Each row is a point. Any point is a mix of the corners, with weights that add up to 1. It lies inside the corners' shape when no weight is negative. Say inside or outside, and name the corners with a negative weight.

Corners:
(1): [5.7 5.3 0.4]
(2): [ 3.6  7.2 -1.2]
(3): [-6.5 -5.5  5.1]
(4): [-5.0 -7.2 -0.3]
Points:
[1.1 4.4 2.3] => outside (4)
[-2.3 -2.7 -0.3] => inside
[-3.2 -4.5 -0.2] => inside
[1.0 3.6 0.4] => inside
[ 3.0  6.1 -0.9] => inside

Corners:
(1): [ -2.5  -3.9   3.9   4.9  -2.2  -1.9 -14.3   0.6   1.9]
(2): [-0.6 -2.2  0.5  3.0 -5.4  1.9 -3.5 -2.5  0.0]
(3): [-0.4 -5.6  3.2 -6.4 -2.1 -0.7  4.0 -0.6  4.1]
(4): [ 7.8  2.3  9.0  7.1  6.3  5.6 -4.1  2.2 -5.5]
(5): [ 1.5  2.3 -0.7  0.1 -3.0 -6.0  7.4 -4.9 -0.1]
(6): [-8.5  4.3 -1.5  1.9 -2.1 -2.6  4.1 -8.9 -3.4]
(7): [-3.2 10.5 -1.0 -1.3 -2.1  2.0 -5.7  4.9  3.4]
(8): [-1.6 -2.1 -1.0  0.7  1.0  2.2 -3.7  8.2  5.2]
(9): [-6.3 -1.6  1.8 -2.4 -6.7 -5.4  7.4 -2.9 -7.0]
(10): [-6.7 -0.3 -4.0 -3.7 -1.8 -1.9 -1.7 -3.9 -4.3]
Points:
[-4.2  1.2  3.2  4.1 -2.0  1.2 -8.3 -3.0 -5.8] => outside (3, 5, 8)
[-3.5  1.3  1.2  1.1 -1.1 -1.8 -2.2 -1.0 -0.7] => outside (2)
[-0.6  2.2  0.5 -0.5 -2.0 -1.8  4.3 -1.7 -1.6] => outside (1)
[-5.1  1.3 -0.3 -1.2 -3.8 -2.0  0.5 -1.9 -0.7] => outside (4)
[-4.9  2.0  1.8  1.9 -0.3 -0.3 -3.7 -0.9 -4.7] => outside (2, 3, 5)

Corners:
(1): [ -8.7   1.7   7.3 -10.2   0.5  -1.2  -2.4   1.0   1.7  -0.6   0.3  -4.8
   3.0   5.0   1.9  -3.0   6.0  -3.0]
(2): [ -5.7   5.5   2.4   0.0 -10.2  -1.4   1.5   1.0   7.6  -1.7   0.2   5.0
   0.4 -12.7   0.6   1.7  -3.5  -2.9]
(3): [-5.0  7.6  0.0 -2.7 -1.5  6.5  0.5 -9.7 -5.6 -0.3  5.7 -2.1  3.6  3.0
  0.2 -3.4 -4.8 -2.7]
(4): [-2.9  3.7 -0.7 -9.5  0.9 -0.4 -4.3  4.5  7.1 -2.6  2.0  3.7 -2.6 -1.4
 -3.6 -5.7  7.4 -1.5]
(5): [-4.7  1.8  0.0 -2.6 -4.7  1.2 -2.6 -3.4  5.1  1.1 -1.2  5.7  1.5 -0.3
  5.0 -4.8  4.1 -4.3]
(6): [ 2.2 -3.2  1.0 -4.0 -6.1  0.1 -5.9  2.3  0.3 -4.1  4.3 -4.5 -2.3  3.8
  0.0 -2.9  4.9 -3.3]
(7): [12.6  4.0  0.0  4.3 -3.3  9.9 -1.9 -1.6  7.4 -1.0 -1.0  3.9  2.1  1.6
 -1.5  7.7 -2.9 -4.0]
(8): [ -4.1  -2.3  -2.8  -2.5  -1.9  -1.9   7.3  -1.0  -8.9  10.2  -2.8   3.4
  -0.5 -19.3   2.6  -2.6  -2.9   3.1]
(9): [-3.2 -2.6  6.3 -0.4 -1.8  3.1 -1.9  1.9  3.3  3.6  2.4 -1.2  3.3  0.4
  0.8 -2.1  6.7  3.6]
(10): [ 5.3  2.2 -0.8 -4.1 -6.5  0.2 -3.5  4.4 -1.6  5.8 -1.1  3.8  2.8  6.1
  1.4 -0.8  3.0  9.8]
(11): [  4.0  -2.8   6.6  -2.6  -0.3  -2.0  -3.0   2.0  -3.5  -0.3  11.3   1.2
 -20.8  -7.7   4.2  -6.4   3.4  -2.7]
(12): [-6.5  3.2 -3.9 -4.0 -2.3 -1.8  6.8  1.1  2.2 -3.9 -2.6 -0.7  2.3  6.8
  3.9 -3.6  3.2 -4.5]
(13): [ -0.5  -3.1   2.3   2.2   1.2   1.7  -5.7   1.8 -10.2  -1.8   3.6   0.3
   2.0   2.7   1.5  -3.9  -5.3  -0.6]
(14): [-4.4  0.2 -1.4 -0.3  0.4  0.6 -2.4  1.4 -6.9  5.0 -1.9  0.0  3.3  4.8
 -5.2  4.6  3.0 -1.3]
(15): [-2.4  2.0  2.5 -2.2 -5.6  6.8 -1.4  2.5 -3.1 -4.7 -4.0 -0.4  2.5  0.3
 -0.7 -3.9  6.0 -3.4]
(16): [-9.3  1.5 -0.8 -9.7  0.2 -3.1 -1.0 -1.8  1.7 -0.6 -2.8  2.9  1.7  4.8
 -1.0  5.3  5.8 10.5]
(17): [-6.0  1.0  0.5 -6.1  2.1 14.1 -5.1 -0.1  4.1  4.0  1.5  2.8 -3.9 -1.1
  0.5  5.1 -0.4  1.5]
(18): [-3.7  4.9 -0.7 -3.2 -2.8  2.0  0.1  0.8 -4.1 -2.7  2.5  4.4  4.4  0.6
  5.9 -0.6  4.7 -2.2]
(19): [-6.2 11.0 -1.2  0.9  3.0 -0.7 -5.5  0.6  5.2 -1.6 -4.4 -4.8  2.5  4.2
  3.5  4.8  3.8 -0.3]
Points:
[-1.0  2.5  0.3 -1.7 -4.3  1.0 -2.6 -1.1  1.1 -1.0  1.2  2.7 -1.1 -4.2
 -0.3 -2.8  4.0 -2.6] => outside (1, 10, 12, 13, 17)
[-1.4  1.2  1.2 -2.8 -3.2 -0.6 -1.4  0.6  0.0 -0.7  1.1  0.1 -0.1  0.3
  1.5 -2.1  3.1 -1.2] => outside (17)
[-0.9  1.5 -1.1 -2.6 -2.6  1.7 -0.9  0.1  1.3  0.8  1.7  2.2 -1.1 -0.9
  2.0 -0.2  0.9  1.2] => outside (1, 14, 15)
[-2.6 -0.8  2.6 -1.2  0.7  5.1  0.1 -2.3 -4.7 -1.3  2.3 -3.7 -1.0 -1.6
  4.3  0.0  0.3 -2.4] => outside (2, 4, 5, 10, 14)
[-4.0  5.5 -1.6 -3.9 -2.5  5.2  1.3 -1.8  1.8  0.3 -1.2  0.5  4.3 -1.4
 -0.4  1.4  0.6  2.0] => outside (1, 5, 11, 13, 14)
[-2.7  2.1  0.8 -2.7 -2.6  0.0 -0.7 -0.1 -0.2  0.0  0.3  0.9  1.2  0.8
  1.0 -1.2  2.5 -0.4] => outside (17)

Corners:
(1): [  2.3 -14.5  -3.9  -1.4   2.1   6.4   5.0   4.5   6.7   1.1   2.9   4.1
  10.7  -9.9   6.7  -5.2   0.7   1.7  -6.2   3.7]
(2): [ 3.7 -0.5 -2.5  4.5 -3.2  3.4  3.8 -9.9  1.0  4.2 -2.0 -6.1 -0.2  2.7
  3.9 -7.3 -3.4 -3.2 -0.6 -3.1]
(3): [  6.6   0.0   5.9  -1.1 -12.6   4.5  -6.1   1.2  -6.8   3.7   2.1   3.5
  -0.5  -1.2   2.9   0.5   0.3   2.3  -0.7  -1.6]
(4): [-3.8 -5.2 -3.0  1.1 -7.4  7.2  4.9  0.4  2.7 -0.4 -0.6  3.0  0.4  1.8
  1.9  2.1 -0.6  4.3 -5.4  4.1]
(5): [ -4.1  -9.2   0.9  -1.8   3.5   0.4  -2.5   2.3  -3.9 -13.7   1.2   3.1
  -1.0   0.1  -6.4  -0.7  -2.2   4.6  -5.7  -2.1]
(6): [ 6.0 -0.5 -0.2 -2.9  0.6  0.5  0.8 -2.9 -1.5  1.8  2.5 -1.1 -1.4 -8.6
  3.0 -1.9 -4.3  3.1  0.1  0.4]
(7): [ -2.4   1.9  -4.3  -6.2   2.5   5.8   0.4  -2.5 -11.7 -13.3   2.2  -6.7
   1.6  -3.6   1.9  -0.7   2.3   2.2  -2.5   4.0]
(8): [-1.1  1.6 -1.8 -1.3  0.2  0.1 -1.7  1.3  2.0  1.8  1.0 -6.7  4.9  2.8
  3.0 -1.5  1.8 -6.0 13.1  2.5]
(9): [ -0.7 -11.8   7.0  -1.0   1.9  -4.0   1.9   5.0   3.4   5.1   0.7  -9.3
  -0.9  -4.0   7.2   0.3  -6.5   2.4  -1.2  -9.1]
(10): [-4.0  1.2 -1.4 -4.2  2.9  3.3 -4.7  2.1  1.5  4.3  0.4 -5.8 -2.2  6.4
  6.2  5.6 -5.7  1.5 -5.6 -0.7]
(11): [ 1.7  1.7  6.6  3.6  1.9 -1.2  6.2  4.5  4.1 -1.4 -5.5  3.7  4.2  4.1
 -4.0  3.1 -1.8  4.3 -3.6  1.9]
(12): [-0.7  4.3 -0.6 -3.8 -0.9  6.7  3.2  3.6  3.9 -4.5  1.4 -4.1 -1.6 -1.0
  5.3 -4.6 -4.4  0.0 -2.2  5.9]
(13): [-0.2 -9.5  5.1 -2.8  0.4  6.9  3.9  2.7 -1.1  3.3  3.2  2.9  1.7  1.3
  0.4 -1.1 -0.2  2.7 -0.6  0.5]
(14): [ 9.7  4.5 -2.8  9.7 -1.3  2.5 -1.1  3.9  1.3  2.0 -5.8  5.5 -1.0  2.5
  1.1 -1.4  4.7  2.4  0.9  7.1]
(15): [ 3.8  4.3  3.1 14.7 -0.4  1.7  2.5  0.3  6.6  3.0  4.3  2.5  0.8  1.7
  3.9 -1.4  4.1 -7.9  6.4  5.1]
(16): [-0.5  1.9 -3.6 -2.3  0.5 -3.9 -0.1 -3.7  2.4 -7.4 -2.0  2.6 -3.3  0.1
  1.3 -0.4  4.7 -0.2 -4.4  6.8]
(17): [-6.5 -1.8  6.4 -2.6 -0.3  7.0  0.9  1.2  4.7  3.5 -4.1 -9.4 -1.3 -3.1
  2.3  0.7 -3.3  2.4 -4.7  5.4]
(18): [ -2.0  -2.3   2.3   2.0   2.3  -4.6  -4.3   2.6   0.4   2.4   3.1   3.5
  -2.2   2.0   0.0  -5.9  -3.1   0.9  -6.2 -25.9]
(19): [  0.6   1.4   3.8  -4.5  -3.5   0.5   4.4  -2.1  -1.5   1.7  -5.1 -11.7
  -3.5   1.6  -7.2   4.4  -0.4  -3.2  -3.7   4.9]
(20): [-0.1  2.9  3.8  5.4  0.2  3.1  1.9  6.5 -4.8  0.4 -1.8  1.3 -1.2 -6.5
  4.9 -2.0 -2.5 -7.1 -0.2  2.6]
(21): [-0.8  1.6 -2.7  3.5  2.0 -0.6  3.2  0.1  3.5  6.1  5.8  0.8  2.4  2.8
  4.4 -5.4 -1.5  2.9 -4.6  2.3]
Points:
[ 0.5 -1.6  1.2  1.3 -0.5  2.0  1.0  1.7  2.0  2.1 -0.3 -0.9  0.0  0.2
  2.4 -0.3 -1.4 -0.2 -1.6  1.0] => outside (7)
[ 0.2 -2.7 -0.4  0.4  0.7  2.4  0.7  3.3 -0.4 -2.2  2.0  2.8  1.8 -1.9
  3.1 -1.6 -0.2  1.4 -2.3  0.4] => outside (2, 17, 19)
[ 0.6 -0.6  0.4  0.3 -0.4  1.8  1.3  0.9  0.4  1.3  0.4 -1.7  0.1 -1.0
  2.4 -1.0 -1.5  0.2 -1.1  1.3] => inside
[-1.9 -2.1  3.9  4.6  1.1 -0.9  3.1  2.3  3.3  3.6 -1.6 -2.4 -1.0  1.7
  1.2 -1.1 -1.4 -1.5  0.0 -1.1] => outside (1, 3, 6, 7, 10, 12)
[ 4.2 -3.9  4.3  2.3 -2.0  1.3  0.7  1.3  3.1  6.3 -1.1 -4.0 -0.7 -4.7
  5.1 -3.5 -1.3 -3.2  2.9 -1.7] => outside (4, 5, 7, 10, 11, 21)
[ 0.6 -1.7  1.1 -0.1 -1.1  2.6  2.8  0.9  1.3  0.8  1.3 -1.5  1.8 -2.4
  3.1 -2.5 -0.7 -0.2 -1.5  0.9] => outside (5, 10, 14)
